Every row gives one point. The ring and each string are closed loops that go straight from each point to the next, and from the last back to the first. Before rounding, they use only three directions, however many columns there are. Count how often each string passes through the ring. Passing back the other way cancels.

Ring:
[[ 0.46  0.15  0.01]
 [ 0.21  0.38 -0.06]
 [-0.24  0.27 -0.27]
 [-0.31 -0.26 -0.36]
 [-0.01 -0.48 -0.27]
 [ 0.44 -0.26 -0.06]]
String, 16 rows:
[[ 0.09 -0.22 -0.26]
 [ 0.00 -0.26 -0.07]
 [-0.10 -0.58  0.03]
 [-0.07 -0.67 -0.16]
 [-0.07 -0.68 -0.34]
 [-0.20 -0.63 -0.12]
 [-0.13 -0.37 -0.08]
 [-0.02 -0.17 -0.15]
 [ 0.07 -0.19 -0.42]
 [-0.04 -0.46 -0.51]
 [-0.14 -0.69 -0.50]
 [-0.20 -0.68 -0.16]
 [-0.17 -0.51  0.03]
 [-0.07 -0.81 -0.24]
 [ 0.16 -0.61 -0.56]
 [ 0.17 -0.44 -0.49]]
Times through: 0
String, 10 rows:
[[-0.62 -0.07 -0.28]
 [-0.49 -0.04 -0.13]
 [-0.35 -0.02 -0.03]
 [-0.57  0.09 -0.06]
 [-0.50  0.23 -0.41]
 [-0.22  0.20 -0.66]
 [-0.11  0.07 -0.42]
 [-0.08  0.01 -0.34]
 [-0.19  0.03 -0.60]
 [-0.43 -0.01 -0.60]]
Times through: 0

Ring:
[[ 0.28  0.06  0.23 -0.06]
 [ 0.09  0.24  0.18 -0.09]
 [-0.32  0.33  0.06 -0.12]
 [-0.58  0.15  0.02 -0.10]
 [-0.62 -0.18  0.03 -0.06]
 [-0.46 -0.45  0.04 -0.03]
 [-0.08 -0.66  0.06 -0.01]
 [ 0.22 -0.63  0.12 -0.01]
 [ 0.42 -0.34  0.22 -0.02]]
String, 12 rows:
[[-0.74 -0.43  0.06 -0.01]
 [-0.67 -0.29 -0.11 -0.09]
 [-0.42 -0.19 -0.13 -0.12]
 [-0.35 -0.19  0.12 -0.04]
 [-0.58 -0.23  0.23  0.01]
 [-0.85 -0.34  0.15  0.01]
 [-0.83 -0.47 -0.04 -0.04]
 [-0.53 -0.44  0.29  0.06]
 [-0.29 -0.32  0.27  0.03]
 [-0.20 -0.27  0.01 -0.08]
 [-0.43 -0.47 -0.20 -0.11]
 [-0.63 -0.51 -0.03 -0.04]]
Times through: 0
String, 8 rows:
[[-0.23 -0.53  0.37  0.08]
 [-0.43 -0.75  0.28  0.09]
 [-0.45 -0.73 -0.06 -0.03]
 [-0.38 -0.78 -0.11 -0.05]
 [-0.23 -0.86  0.00  0.00]
 [-0.02 -0.85 -0.20 -0.09]
 [-0.02 -0.43 -0.11 -0.10]
 [-0.10 -0.38  0.12 -0.03]]
Times through: 1

Ring (6 x 8):
[[ 0.94 -0.01  0.22 -0.13  0.14  0.06 -0.03  0.21]
 [ 0.33  0.53  0.14 -0.27  0.11 -0.17  0.03  0.34]
 [-0.27  0.44  0.29 -0.36  0.09 -0.28 -0.02  0.38]
 [-0.44 -0.20  0.54 -0.36  0.08 -0.21 -0.15  0.29]
 [ 0.20 -0.65  0.67 -0.20  0.11  0.03 -0.20  0.16]
 [ 0.71 -0.59  0.56 -0.12  0.13  0.14 -0.15  0.13]]
String, 17 rows:
[[ 0.25 -0.48  0.30 -0.26  0.10 -0.06 -0.16  0.22]
 [ 0.30 -0.70  0.16 -0.28  0.09 -0.06 -0.20  0.21]
 [ 0.34 -0.39  0.34 -0.23  0.11 -0.03 -0.14  0.21]
 [ 0.46 -0.28  0.61 -0.15  0.13  0.06 -0.11  0.18]
 [ 0.75 -0.48  0.90 -0.04  0.15  0.22 -0.12  0.09]
 [ 1.05 -0.85  0.95  0.03  0.16  0.35 -0.17  0.01]
 [ 0.87 -0.85  0.64 -0.07  0.14  0.22 -0.19  0.07]
 [ 0.52 -0.75  0.18 -0.23  0.10  0.01 -0.19  0.18]
 [ 0.30 -0.48  0.11 -0.29  0.09 -0.09 -0.16  0.24]
 [ 0.36 -0.32  0.49 -0.20  0.11  0.00 -0.12  0.20]
 [ 0.21 -0.32  0.19 -0.29  0.09 -0.11 -0.13  0.26]
 [ 0.23 -0.67  0.30 -0.27  0.09 -0.05 -0.20  0.20]
 [ 0.19 -1.00  0.48 -0.25  0.09  0.02 -0.26  0.14]
 [ 0.27 -0.95  1.00 -0.12  0.12  0.16 -0.24  0.07]
 [ 0.36 -0.62  1.19 -0.06  0.14  0.20 -0.18  0.08]
 [ 0.33 -0.38  0.87 -0.13  0.13  0.09 -0.13  0.15]
 [ 0.26 -0.35  0.48 -0.22  0.11 -0.02 -0.14  0.21]]
Times through: 0
String, 23 rows:
[[ 0.24  0.91  0.28 -0.25  0.12 -0.19  0.10  0.38]
 [ 0.14  0.83 -0.12 -0.35  0.10 -0.31  0.07  0.43]
 [ 0.13  0.33 -0.18 -0.37  0.08 -0.28 -0.02  0.38]
 [ 0.15  0.08 -0.08 -0.35  0.09 -0.23 -0.06  0.34]
 [ 0.19  0.25 -0.22 -0.37  0.08 -0.27 -0.03  0.37]
 [ 0.30  0.41 -0.27 -0.36  0.09 -0.27  0.01  0.39]
 [ 0.33  0.27 -0.12 -0.32  0.10 -0.21 -0.02  0.35]
 [ 0.52  0.50 -0.23 -0.30  0.10 -0.20  0.04  0.37]
 [ 0.77  0.71 -0.07 -0.21  0.13 -0.11  0.09  0.34]
 [ 0.85  0.68  0.44 -0.09  0.15  0.04  0.09  0.27]
 [ 0.64  0.38  0.51 -0.13  0.14  0.02  0.03  0.25]
 [ 0.43  0.13  0.28 -0.22  0.12 -0.07 -0.04  0.27]
 [ 0.43  0.13  0.01 -0.27  0.10 -0.14 -0.04  0.31]
 [ 0.30  0.01 -0.10 -0.33  0.09 -0.19 -0.07  0.32]
 [ 0.38  0.11  0.45 -0.20  0.12 -0.04 -0.04  0.25]
 [ 0.63  0.51  0.62 -0.11  0.15  0.03  0.05  0.25]
 [ 0.67  0.72  0.42 -0.13  0.14 -0.02  0.09  0.29]
 [ 0.65  0.95  0.29 -0.16  0.14 -0.08  0.13  0.34]
 [ 0.47  0.67  0.40 -0.18  0.13 -0.08  0.07  0.31]
 [ 0.31  0.29  0.37 -0.22  0.12 -0.09 -0.01  0.29]
 [ 0.21  0.01  0.23 -0.28  0.10 -0.13 -0.07  0.29]
 [ 0.27  0.27  0.39 -0.23  0.12 -0.10 -0.02  0.29]
 [ 0.34  0.64  0.63 -0.16  0.14 -0.05  0.05  0.29]]
Times through: 0

Ring, 7 rows:
[[ 0.43  0.04 -0.10 -0.25 -0.09  0.08  0.11  0.06 -0.18  0.12 -0.10]
 [ 0.04  0.24 -0.10 -0.08 -0.43  0.16 -0.14 -0.17 -0.17  0.19 -0.28]
 [-0.45  0.12  0.05  0.17 -0.37 -0.01 -0.29 -0.12  0.19  0.13 -0.44]
 [-0.61 -0.24  0.24  0.28  0.05 -0.29 -0.19  0.18  0.60 -0.01 -0.43]
 [-0.42 -0.46  0.25  0.20  0.38 -0.42 -0.01  0.43  0.69 -0.09 -0.30]
 [ 0.14 -0.47  0.09 -0.08  0.51 -0.32  0.21  0.54  0.39 -0.08 -0.07]
 [ 0.45 -0.22 -0.04 -0.24  0.25 -0.10  0.23  0.32  0.02  0.02 -0.03]]
String, 25 rows:
[[-0.33  0.41 -0.29  0.06 -0.70  0.25 -0.42 -0.19 -0.21  0.25 -0.34]
 [-0.40  0.20 -0.50  0.07 -0.42  0.14 -0.41  0.26 -0.11  0.18 -0.16]
 [-0.73  0.35 -0.38  0.23 -0.69  0.18 -0.59  0.00 -0.04  0.23 -0.36]
 [-0.74  0.08  0.33  0.35 -0.41 -0.11 -0.36 -0.30  0.46  0.10 -0.65]
 [-0.53 -0.16  0.54  0.29 -0.07 -0.27 -0.13 -0.19  0.63  0.01 -0.60]
 [-0.30 -0.25  0.45  0.17  0.10 -0.29  0.00 -0.03  0.56 -0.02 -0.47]
 [-0.40 -0.15  0.00  0.15 -0.01 -0.17 -0.18  0.26  0.34  0.03 -0.28]
 [-0.58 -0.17 -0.17  0.21  0.00 -0.18 -0.28  0.45  0.37  0.03 -0.23]
 [-0.73 -0.43  0.08  0.32  0.29 -0.41 -0.20  0.57  0.72 -0.08 -0.29]
 [-0.45 -0.82  0.78  0.30  0.78 -0.73  0.21  0.40  1.18 -0.24 -0.45]
 [-0.11 -0.67  0.71  0.13  0.67 -0.58  0.29  0.27  0.90 -0.18 -0.38]
 [-0.02 -0.36  0.35  0.03  0.31 -0.31  0.15  0.19  0.48 -0.05 -0.29]
 [ 0.04 -0.42  0.34  0.00  0.40 -0.34  0.19  0.27  0.50 -0.07 -0.25]
 [ 0.35 -0.74  0.63 -0.09  0.85 -0.56  0.52  0.38  0.73 -0.20 -0.21]
 [ 0.47 -0.64  0.25 -0.20  0.78 -0.42  0.46  0.59  0.45 -0.15 -0.01]
 [ 0.70 -0.61  0.43 -0.28  0.77 -0.39  0.59  0.37  0.40 -0.14 -0.06]
 [ 0.43 -0.35  0.31 -0.18  0.39 -0.24  0.34  0.18  0.27 -0.04 -0.17]
 [ 0.04 -0.11 -0.10 -0.07  0.04 -0.07 -0.01  0.27  0.10  0.05 -0.14]
 [ 0.19 -0.20  0.23 -0.09  0.15 -0.16  0.16  0.07  0.23  0.01 -0.25]
 [ 0.71 -0.18  0.49 -0.29  0.20 -0.11  0.44 -0.22  0.10  0.02 -0.27]
 [ 0.71  0.04  0.24 -0.33 -0.06  0.07  0.31 -0.27 -0.16  0.11 -0.22]
 [ 0.38 -0.08  0.42 -0.15  0.01 -0.08  0.23 -0.25  0.14  0.05 -0.35]
 [ 0.03  0.05 -0.09 -0.07 -0.18  0.03 -0.07  0.06 -0.02  0.12 -0.21]
 [-0.19  0.12 -0.44 -0.02 -0.28  0.10 -0.27  0.30 -0.12  0.15 -0.11]
 [-0.19  0.43 -0.41 -0.02 -0.68  0.30 -0.38 -0.11 -0.34  0.26 -0.25]]
Times through: 2

Ring, 10 rows:
[[ 0.84 -0.08  0.35 -0.28 -0.34 -0.09 -0.11  0.03 -0.10 -0.27  0.27 -0.38
   0.02  0.02]
 [ 0.62  0.61  0.28 -0.19 -0.16 -0.06 -0.12 -0.15 -0.13 -0.26  0.11 -0.37
   0.07  0.23]
 [ 0.12  1.06  0.32 -0.05  0.10  0.00 -0.01 -0.20 -0.09 -0.07  0.00 -0.22
   0.12  0.34]
 [-0.31  1.17  0.37  0.05  0.28  0.06  0.11 -0.15 -0.03  0.12 -0.04 -0.05
   0.16  0.34]
 [-0.74  0.98  0.37  0.16  0.41  0.10  0.23 -0.02  0.07  0.32  0.00  0.17
   0.19  0.22]
 [-0.97  0.34  0.28  0.22  0.39  0.09  0.31  0.18  0.17  0.43  0.14  0.37
   0.18 -0.07]
 [-0.76 -0.25  0.24  0.16  0.23  0.05  0.28  0.31  0.19  0.38  0.28  0.38
   0.14 -0.28]
 [-0.23 -0.68  0.31 -0.01 -0.03  0.00  0.19  0.36  0.14  0.21  0.39  0.18
   0.08 -0.35]
 [ 0.15 -0.74  0.37 -0.13 -0.18 -0.03  0.11  0.34  0.08  0.08  0.41  0.01
   0.04 -0.30]
 [ 0.70 -0.48  0.40 -0.27 -0.34 -0.07 -0.03  0.18 -0.04 -0.16  0.36 -0.27
   0.01 -0.13]]
String:
[[ 0.29  0.45  0.64 -0.19 -0.03  0.03  0.08  0.03 -0.06  0.03  0.12 -0.26
   0.07  0.24]
 [-0.04  0.28  0.01  0.04  0.02 -0.05 -0.01 -0.02  0.01 -0.06  0.19  0.02
   0.11 -0.06]
 [-0.16  0.63 -0.12  0.11  0.10 -0.06 -0.04 -0.14  0.00 -0.09  0.12  0.05
   0.14  0.01]
 [-0.57  1.27  0.10  0.19  0.37  0.04  0.09 -0.20  0.01  0.12 -0.05  0.11
   0.19  0.26]
 [-1.08  1.56  0.77  0.18  0.66  0.21  0.40 -0.04  0.07  0.57 -0.16  0.17
   0.23  0.51]
 [-0.93  0.84  0.81  0.10  0.50  0.19  0.42  0.16  0.12  0.59  0.00  0.19
   0.18  0.28]
 [-0.54  0.28  0.55  0.04  0.25  0.09  0.28  0.20  0.10  0.36  0.15  0.15
   0.13  0.04]
 [-0.20  0.13  0.35  0.00  0.08  0.02  0.15  0.13  0.06  0.15  0.20  0.05
   0.11 -0.03]
 [-0.18  0.01  0.20  0.02  0.04 -0.01  0.10  0.13  0.06  0.09  0.24  0.09
   0.10 -0.12]
 [-0.21 -0.48 -0.27  0.12 -0.06 -0.10  0.00  0.16  0.11 -0.04  0.38  0.26
   0.10 -0.45]
 [ 0.34 -1.06  0.03 -0.11 -0.33 -0.12 -0.01  0.31  0.07 -0.11  0.50  0.03
   0.02 -0.50]
 [ 1.12 -0.91  0.65 -0.45 -0.54 -0.08 -0.04  0.30 -0.07 -0.20  0.45 -0.45
  -0.05 -0.15]
 [ 1.01 -0.15  0.77 -0.43 -0.38 -0.03 -0.02  0.13 -0.12 -0.17  0.27 -0.53
  -0.01  0.15]
 [ 0.56  0.28  0.65 -0.27 -0.15  0.00  0.03  0.04 -0.09 -0.06  0.17 -0.36
   0.04  0.21]]
Times through: 2
String, 18 rows:
[[ 0.19  0.36 -0.22  0.04 -0.08 -0.12 -0.14 -0.14 -0.04 -0.25  0.19 -0.05
   0.10 -0.08]
 [ 0.66  1.03  0.01 -0.12 -0.14 -0.11 -0.23 -0.35 -0.18 -0.42  0.04 -0.39
   0.09  0.30]
 [ 0.73  1.28  0.66 -0.28 -0.07  0.01 -0.08 -0.27 -0.21 -0.21 -0.06 -0.58
   0.07  0.61]
 [ 0.57  1.05  0.84 -0.29 -0.03  0.05  0.03 -0.13 -0.16 -0.05 -0.02 -0.51
   0.07  0.56]
 [ 0.08  0.37  0.38 -0.08  0.01  0.00  0.06  0.02 -0.02  0.02  0.15 -0.11
   0.09  0.10]
 [ 0.04  0.28  0.33 -0.05  0.01 -0.01  0.07  0.04  0.00  0.03  0.17 -0.07
   0.10  0.05]
 [ 0.27  0.28 -0.23  0.01 -0.12 -0.13 -0.16 -0.13 -0.04 -0.28  0.21 -0.07
   0.09 -0.10]
 [ 0.93  0.37 -0.03 -0.20 -0.34 -0.16 -0.27 -0.21 -0.16 -0.49  0.19 -0.41
   0.04  0.08]
 [ 1.34  0.23  0.31 -0.39 -0.48 -0.14 -0.27 -0.16 -0.22 -0.52  0.21 -0.64
  -0.01  0.19]
 [ 1.04  0.22  0.92 -0.46 -0.32  0.00 -0.01  0.05 -0.16 -0.15  0.17 -0.62
   0.00  0.34]
 [ 0.43  0.18  0.66 -0.24 -0.12  0.01  0.07  0.10 -0.06  0.00  0.19 -0.30
   0.05  0.16]
 [ 0.40 -0.08  0.02 -0.09 -0.20 -0.10 -0.09  0.01 -0.03 -0.21  0.28 -0.13
   0.06 -0.14]
 [ 0.92 -0.34 -0.20 -0.18 -0.45 -0.20 -0.27 -0.05 -0.10 -0.50  0.36 -0.28
   0.01 -0.24]
 [ 1.46 -0.22  0.37 -0.45 -0.59 -0.15 -0.25 -0.03 -0.20 -0.51  0.31 -0.64
  -0.04  0.06]
 [ 0.96  0.19  0.78 -0.40 -0.30 -0.02 -0.03  0.04 -0.15 -0.17  0.19 -0.55
   0.01  0.27]
 [ 0.48  0.33  0.74 -0.27 -0.11  0.02  0.07  0.06 -0.08  0.00  0.15 -0.36
   0.05  0.25]
 [ 0.58  0.48  0.81 -0.30 -0.12  0.03  0.06  0.02 -0.11 -0.02  0.11 -0.43
   0.05  0.34]
 [ 0.16  0.30  0.24 -0.07 -0.04 -0.03  0.01  0.00 -0.02 -0.06  0.18 -0.11
   0.09  0.04]]
Times through: 3

Ring (6 x 14):
[[ 0.21  0.02  0.68 -0.19  0.37 -0.13  0.05  0.04 -0.58  0.64  0.32  0.07
  -0.63 -0.03]
 [-0.08 -0.21  0.44  0.31  0.26  0.12 -0.05  0.18 -0.90  0.16 -0.02 -0.32
  -0.21  0.41]
 [-0.13 -0.42  0.11  0.32  0.16  0.31 -0.09  0.15 -0.81 -0.10 -0.25 -0.16
   0.00  0.45]
 [ 0.12 -0.42 -0.15 -0.21  0.14  0.31 -0.02 -0.05 -0.34  0.00 -0.19  0.48
  -0.20  0.05]
 [ 0.28 -0.12 -0.22 -0.45  0.23  0.14  0.03 -0.10 -0.25  0.09  0.04  0.70
  -0.68 -0.04]
 [ 0.37  0.16  0.18 -0.51  0.36 -0.11  0.08 -0.08 -0.34  0.44  0.35  0.56
  -1.00 -0.12]]
String (28 x 14):
[[ 0.25  0.15  0.25 -0.26  0.36 -0.09  0.04  0.01 -0.55  0.35  0.30  0.28
  -0.89  0.08]
 [ 0.32  0.23  0.54 -0.35  0.42 -0.22  0.08 -0.01 -0.52  0.63  0.46  0.25
  -0.99 -0.06]
 [ 0.36  0.19  0.91 -0.42  0.46 -0.30  0.11 -0.02 -0.47  0.95  0.55  0.19
  -0.87 -0.25]
 [ 0.29 -0.04  0.90 -0.34  0.38 -0.17  0.08 -0.02 -0.44  0.89  0.38  0.16
  -0.56 -0.26]
 [ 0.19 -0.16  0.52 -0.21  0.30  0.01  0.03  0.00 -0.48  0.52  0.16  0.18
  -0.42 -0.06]
 [ 0.08 -0.05  0.24  0.03  0.29  0.05 -0.01  0.09 -0.71  0.18  0.10  0.02
  -0.55  0.27]
 [ 0.03 -0.06  0.27  0.12  0.29  0.05 -0.02  0.12 -0.79  0.14  0.08 -0.09
  -0.51  0.35]
 [ 0.05 -0.14  0.30  0.07  0.27  0.08 -0.02  0.09 -0.72  0.20  0.05 -0.03
  -0.41  0.26]
 [-0.17 -0.15  0.35  0.52  0.26  0.13 -0.08  0.25 -1.10 -0.02 -0.06 -0.50
  -0.25  0.65]
 [-0.27 -0.29  0.34  0.67  0.22  0.22 -0.11  0.29 -1.17 -0.12 -0.18 -0.64
  -0.03  0.74]
 [-0.12 -0.45  0.44  0.32  0.19  0.24 -0.07  0.15 -0.81  0.15 -0.18 -0.28
   0.10  0.34]
 [ 0.10 -0.31  0.33 -0.09  0.23  0.15 -0.01  0.02 -0.51  0.31 -0.02  0.16
  -0.22  0.05]
 [ 0.02 -0.44  0.30  0.03  0.18  0.23 -0.04  0.05 -0.56  0.21 -0.14  0.07
  -0.02  0.12]
 [-0.04 -0.55  0.19  0.10  0.13  0.33 -0.06  0.06 -0.57  0.09 -0.26  0.06
   0.13  0.18]
 [ 0.08 -0.38  0.19 -0.09  0.19  0.22 -0.02  0.01 -0.48  0.19 -0.10  0.22
  -0.16  0.07]
 [ 0.07 -0.23  0.05 -0.04  0.22  0.18 -0.02  0.04 -0.57  0.06 -0.06  0.19
  -0.36  0.21]
 [ 0.01 -0.37 -0.23  0.02  0.14  0.33 -0.06  0.04 -0.55 -0.19 -0.24  0.26
  -0.21  0.30]
 [ 0.06 -0.37 -0.33 -0.08  0.13  0.34 -0.05  0.00 -0.46 -0.21 -0.24  0.40
  -0.26  0.24]
 [ 0.20 -0.55 -0.38 -0.44  0.08  0.40 -0.01 -0.14 -0.08 -0.05 -0.28  0.82
  -0.14 -0.13]
 [ 0.26 -0.37 -0.16 -0.48  0.16  0.25  0.02 -0.13 -0.13  0.15 -0.09  0.74
  -0.35 -0.17]
 [ 0.19 -0.21  0.17 -0.27  0.24  0.11  0.02 -0.03 -0.39  0.29  0.05  0.38
  -0.43 -0.03]
 [ 0.20 -0.10 -0.09 -0.26  0.24  0.12  0.01 -0.03 -0.43  0.09  0.05  0.45
  -0.63  0.10]
 [ 0.30  0.07 -0.38 -0.44  0.26  0.08  0.03 -0.09 -0.33 -0.03  0.12  0.71
  -0.96  0.08]
 [ 0.45  0.25 -0.46 -0.69  0.32 -0.03  0.08 -0.16 -0.18  0.06  0.28  0.96
  -1.29 -0.06]
 [ 0.45  0.14 -0.04 -0.69  0.33 -0.08  0.09 -0.15 -0.16  0.38  0.33  0.83
  -1.07 -0.22]
 [ 0.29 -0.05  0.22 -0.42  0.30  0.00  0.05 -0.07 -0.33  0.42  0.20  0.49
  -0.68 -0.12]
 [ 0.21 -0.05  0.18 -0.24  0.29  0.03  0.02 -0.01 -0.48  0.28  0.15  0.32
  -0.64  0.05]
 [ 0.27  0.18  0.16 -0.31  0.36 -0.10  0.05 -0.01 -0.52  0.31  0.31  0.36
  -0.98  0.07]]
Times through: 4

Ring (6 x 14):
[[ 0.32 -0.29 -0.03  0.26  0.25 -0.18  0.01 -0.06  0.06 -0.05  0.11  0.38
  -0.13  0.27]
 [ 0.30  0.43 -0.45  0.43  0.24  0.18 -0.23 -0.32  0.20  0.04 -0.03 -0.21
  -0.51  0.21]
 [-0.09  0.69 -0.29  0.38  0.00  0.17 -0.30 -0.34  0.15  0.08  0.16 -0.51
  -0.52 -0.13]
 [-0.43  0.24  0.12  0.21 -0.44 -0.31  0.03 -0.22  0.02  0.02  0.41 -0.25
  -0.05 -0.52]
 [-0.27 -0.40  0.26  0.13 -0.52 -0.67  0.34 -0.11 -0.02 -0.06  0.40  0.27
   0.32 -0.46]
 [ 0.11 -0.61  0.26  0.14 -0.02 -0.50  0.22  0.03 -0.03 -0.09  0.27  0.57
   0.19  0.03]]
String (14 x 14):
[[ 0.25  0.40 -0.70  0.52 -0.24 -0.07  0.07 -0.52  0.30  0.03 -0.12 -0.29
  -0.27 -0.11]
 [ 0.02  0.94 -0.74  0.55 -0.22  0.21 -0.21 -0.60  0.31  0.10 -0.05 -0.75
  -0.57 -0.22]
 [-0.35  1.07 -0.36  0.41 -0.22  0.24 -0.38 -0.46  0.17  0.13  0.23 -0.89
  -0.62 -0.40]
 [-0.61  0.84  0.26  0.17  0.00  0.21 -0.53 -0.14 -0.04  0.11  0.55 -0.68
  -0.58 -0.36]
 [-0.41  0.44  0.31  0.15  0.07  0.05 -0.37 -0.05 -0.06  0.06  0.50 -0.32
  -0.40 -0.21]
 [-0.33  0.39  0.26  0.17  0.09  0.04 -0.34 -0.06 -0.04  0.05  0.45 -0.27
  -0.39 -0.16]
 [-0.17  0.37  0.04  0.25  0.04  0.02 -0.25 -0.16  0.04  0.04  0.31 -0.24
  -0.36 -0.11]
 [ 0.14  0.21 -0.42  0.41 -0.20 -0.16  0.07 -0.38  0.20  0.01  0.02 -0.14
  -0.18 -0.12]
 [ 0.08  0.25 -0.22  0.34  0.01 -0.04 -0.11 -0.25  0.13  0.02  0.12 -0.13
  -0.30 -0.02]
 [-0.09  0.23  0.19  0.19  0.29  0.07 -0.33 -0.02 -0.02  0.03  0.35 -0.07
  -0.40  0.08]
 [ 0.11  0.38  0.04  0.26  0.55  0.30 -0.49 -0.04  0.03  0.04  0.23 -0.13
  -0.62  0.32]
 [ 0.40  0.45 -0.44  0.43  0.47  0.32 -0.36 -0.26  0.19  0.04 -0.05 -0.18
  -0.64  0.40]
 [ 0.68  0.66 -1.06  0.67  0.26  0.35 -0.20 -0.58  0.41  0.05 -0.39 -0.36
  -0.68  0.38]
 [ 0.45  0.47 -0.94  0.61 -0.16  0.02  0.06 -0.61  0.38  0.03 -0.28 -0.31
  -0.36  0.03]]
Times through: 0
